Every row gives one point. To make a cloud, some directions were put in groups of two or more. Within a group, all points are equally far from the middle, so they leave a hole (a ring in 2 directions, a hollow ball in 3). The other directions are filled evenly. Then the cloud was stretched, turned, moved and blurred a little. Count the holes, and give their numbers of directions, smallest first.

Cloud (13 x 2)
[[ 58  12]
 [ 60   1]
 [ 35 -24]
 [ 50 -15]
 [ 45  30]
 [-17  40]
 [-39  17]
 [-33  29]
 [ -4 -24]
 [-20 -16]
 [ 31  38]
 [ 43 -19]
 [ 59   7]]
Holes: 1 (2)

Cloud (19 x 3)
[[ 59  -8  24]
 [ 30 -10  -1]
 [-21  48 -10]
 [ -8 -40  12]
 [ 11  27  18]
 [-12 -19 -18]
 [-37 -10   2]
 [ -7  44   5]
 [ 12  23 -26]
 [-44  60 -12]
 [-16  16 -34]
 [ -1 -22 -30]
 [  5  22  26]
 [ 14  -9  19]
 [ -7  40   4]
 [  5  23  34]
 [ 12 -10  54]
 [-31  36 -29]
 [ 34 -14  25]]
Holes: 0

Cloud (29 x 4)
[[-26  -3   5 -47]
 [ 24 -15 -39  -9]
 [-12 -42  18 -26]
 [-47  14 -20  35]
 [ 23   4  23  53]
 [  9 -16 -34  21]
 [ 16  22  -4  53]
 [-15   6  30 -21]
 [-56  27  -6  31]
 [-60  11  14  28]
 [ 24  -2  31  -7]
 [-30  -4  42  34]
 [ 38 -35  13 -22]
 [ 32 -20 -32  -6]
 [-45  19 -20  38]
 [-33  -1 -16 -48]
 [-44 -22  26  23]
 [-38  -5 -32  11]
 [-36 -24  -4 -37]
 [ 39  16   8  20]
 [ 16 -12  -7  54]
 [-26 -14   3 -48]
 [-37  34 -19  39]
 [ 31 -44   6  14]
 [-37  28  -7 -30]
 [-22 -13   8 -47]
 [ 29 -10 -37 -15]
 [ 35 -19 -30  -9]
 [ 13 -51  21  -6]]
Holes: 2 (2, 2)

Cloud (79 x 8)
[[ 13   9  21 -34  -7  11  -4  36]
 [ 19   1  -1  -3   6  55 -26  -9]
 [ 23 -16   2   0  16 -29 -13  -2]
 [-20 -13 -11   8  19  18  15  -2]
 [ 19 -26  18   3  11 -13  14  -9]
 [ 13 -13   9  10 -18  10 -14  54]
 [ 40   0   8  -6  18  25 -11  24]
 [-11 -12 -28   5  11 -42  19  -2]
 [ -7 -28 -18 -25  28   0  -5  -2]
 [-11  51  19 -14 -23  -3  -7  30]
 [  5  16  14  -2  18   4  31  26]
 [  3  30   7   0  12  16   3  38]
 [ 32   0 -13  -4  22 -23  13   5]
 [  4 -13  -1 -29   0  27  -5  48]
 [-23   1 -16  18 -20 -31  11   1]
 [ 27 -17 -14 -11 -19  17 -42   6]
 [ -9 -38 -36  -2   3 -36  11  -6]
 [-30 -22  13   6  -2 -31  19  42]
 [  1 -16 -16   5  -6 -45  -1  16]
 [ 37  34   1  -1  -4  -6 -10 -12]
 [ -8  23 -12   7  15   7   6 -25]
 [-17  24  20  -5   8  29 -16  18]
 [-19   5 -27 -30 -10  23 -20  -3]
 [ 26 -32 -17   8 -14  39 -24   7]
 [-12 -60  -7  -9  20  14  11  -8]
 [ 36   6  -2  -7 -12  -9   5  11]
 [-17 -41 -26   0 -27  -2  14   7]
 [-14  -2 -15   6 -26  31 -25  39]
 [-13 -33 -27 -26  10  23 -12  -8]
 [-19  18  -8  21 -12  -9 -10  27]
 [-13 -32  23  -9   3  -1  24   3]
 [-15  20  20  -3 -25  14 -20   1]
 [-25 -44 -26 -27 -14  -7  -1  -2]
 [ 34 -28   6   3  25  -6   8 -13]
 [-15  24  -7  12   3 -23  17  26]
 [  8  23   2  -5 -11 -14  30   4]
 [ 17  24  -3   2   4  36   7   8]
 [-30   6  24 -21  -4  -2  18  46]
 [ 21  32   8  15  13  -7  -4 -14]
 [  0 -42  -3 -27  12   3  32  11]
 [ -2   9   6 -19   7 -10  22 -33]
 [ 29  -8  -4  21  -3 -11  -5  16]
 [ 11 -29  16   7   6  43 -25  24]
 [-15  16  -6 -13 -44  -9   5  25]
 [  9 -40 -15  -5  32   6  -3 -32]
 [-11  -8  -5  23 -29   2  -8  40]
 [-15 -18  20  -2 -23   5 -29  29]
 [-15 -41 -35  -1 -24   6 -19  -4]
 [ 13  27  -4 -20  -5 -43  -3   3]
 [ 18 -37  -7   2  23  44  -4   9]
 [  3 -26  24  -8  -3  39   1  42]
 [-19  11  -5 -11  -9 -22  23 -30]
 [ -7  -4   4  28 -12 -10  15  20]
 [ 29 -30   2  16  22   9   5  -8]
 [ 31  28   9   9  -5  14  -4  -4]
 [ 15  17  -3  -4  -1 -39 -16 -18]
 [ 20  22  12  -3  15  35 -28  18]
 [-13 -50  -8  11  -7  24 -14  36]
 [ 19  30  16 -20 -19 -14  -6  17]
 [ 10  14  14  14 -17  13 -17  -7]
 [  8 -21 -41  -8 -27  18 -13 -13]
 [ 11  45   2 -19  13  -4  -3  18]
 [ 12   2   8 -12  -6  16 -25 -31]
 [  1 -41   5  14  16   6  28  23]
 [-12  13  -1   1   8  29   7  36]
 [-11  -1  10  -5   7  42 -25  -5]
 [-23 -15 -19   1 -23  23 -33   6]
 [-15   1   8  10 -15 -14  30  44]
 [ 11 -31  -3  18  26 -11  -3 -10]
 [  7 -17   8 -21  21   4  36   5]
 [ -3 -13 -18   3 -28  -8 -36  -8]
 [ -5   0 -17  13   2  28  11  -6]
 [ 32   4   8 -12  -5 -20   3  12]
 [  5 -14   9  -4  32  11  29  18]
 [  8 -13 -19  -5  28 -10 -14 -40]
 [ 21   4 -21 -11  20  33 -11  12]
 [ 13  31  -8 -26  -2 -23 -24 -13]
 [  2  -7 -26 -42 -19  11 -16   9]
 [ -9  -1 -14   4 -45 -10 -16  21]]
Holes: 1 (8)
